Each row of a before or after table is a point. One or more steps were done to the points. Then noise was added and the rows were shuffled. The steps act on columns, c1 being the first. Name the steps. A step turns or swaps two columns, mirrors them in a line or flattens them onto one, adds a multiple of one to another, or multiplies or shifts one. Angles are multiples of 10 degrees, from the lower column toward the higher: turns from -170 to 170, lines from 10 to 170 but not 90. Use the fewest steps. Two steps may share a column if one is a turn and the other turns, adds or multiplies; they go together, in the order done. Otherwise the lowest column goes first.
In the rows, zero is written as 128.

Before (8 x 2):
[[135 145]
 [ 94 122]
 [ 94 116]
 [116 144]
 [158  74]
 [109  88]
 [119 163]
 [185  51]]
After, 8 rows:
[[160 100]
 [144 101]
 [116 109]
 [168 173]
 [179 208]
 [113 130]
 [170 120]
 [ 96 109]]
Steps: turn c1 and c2 by 110 degrees

Before (14 x 3):
[[169 113 138]
 [131 152 124]
 [129  99 155]
 [118 198  84]
 [177  63 104]
 [215  70 102]
 [153  95  93]
 [150 171 147]
 [102 186 185]
 [138 124 164]
 [128 142 140]
 [128 183 114]
 [140 132 109]
 [151  92 104]]
After (14 x 3):
[[205 108 101]
 [110  97 106]
 [ 75 138 132]
 [141 131 118]
 [166 155  98]
 [146 143 133]
 [133 114  90]
 [ 81 147 141]
 [ 36 175  92]
 [101 141  93]
 [119 148 138]
 [171 160 138]
 [177 177 170]
 [ 42 142 117]]
Steps: turn c1 and c3 by -140 degrees; turn c1 and c2 by -60 degrees

Before (10 x 6):
[[141  92 137 146 142 133]
 [154 136 132 103 167  85]
 [139 142 154 162 123 136]
 [190 185 220  86 161 165]
 [127  74 131 105 154 115]
 [ 95  95 116 118 180 121]
 [142 128  95 150 135 154]
 [ 79 122 125  75 152  81]
 [185 181 157 123 116 183]
 [150 176 199 101 198 143]]
After (10 x 6):
[[111  66 119 158 146 119]
 [ 95 151 164  61 190 220]
 [163 142 138 124 133 151]
 [110 108  85  99 162 132]
 [ 66 111  81 168 143 125]
 [132 176 186  70 155 158]
 [152 123 152 120 133  97]
 [103 121 143  99 213 198]
 [103  71 116 123 115 133]
 [148  88 131 120 115 137]]
Steps: turn c1 and c4 by -80 degrees; turn c2 and c5 by 40 degrees; swap c3 and c6

Before:
[[117 134 147 111 105 125 106 133 145]
 [103 122 136 124 104 152 130 131 172]
 [ 31 132 166 147 122 163 108 104 169]
 [140  92 160  98 100 162  96 111 169]
 [141 120  33 137 142  93 143  94 165]
 [ 36 137 105 167 115  99 133 165 175]
 [134 114 103  79 127  73 144  97 173]
 [135 143  50 144 168 143 122 119 164]
 [130 112 178 117 128 138 145 130 161]
 [ 81 147 150 104 135 130 147 109 156]
 [127  93 174 171 114 151 119 105 107]
 [148  72 120 166 169 148   7  92 169]
 [147 142 174 170 104 111 142  90 173]
 [145 153 146 142 108 153 146  95 106]]
After:
[[155 143 105 103 119  71 114 139  78]
 [168 165 161  97 149 163 141  34 101]
 [125 163 152 125 160 126 127 114  93]
 [157 183 144 144 132 152  99 147 138]
 [134 176  53  61 103 143 154 136 173]
 [125 147 178 123 118 135 116 124  67]
 [165 173 177  88 139 113 101 149 116]
 [152 175 150 123 109 129 118  83  76]
 [160 150  33  58 109  94 124 146 178]
 [155 125 175 141 150 150 127 129 146]
 [133 151 138  91 146 148 106 106  99]
 [161 101 123  75 178 150 250 152 145]
 [141 126 163 114 168 163 137 145  65]
 [107 165 109  64 137  96 111  28 157]]
Steps: turn c1 and c8 by 100 degrees; shift c2 by 30; add -0.7 times c3 to c4; turn c4 and c9 by 120 degrees; turn c5 and c7 by 140 degrees
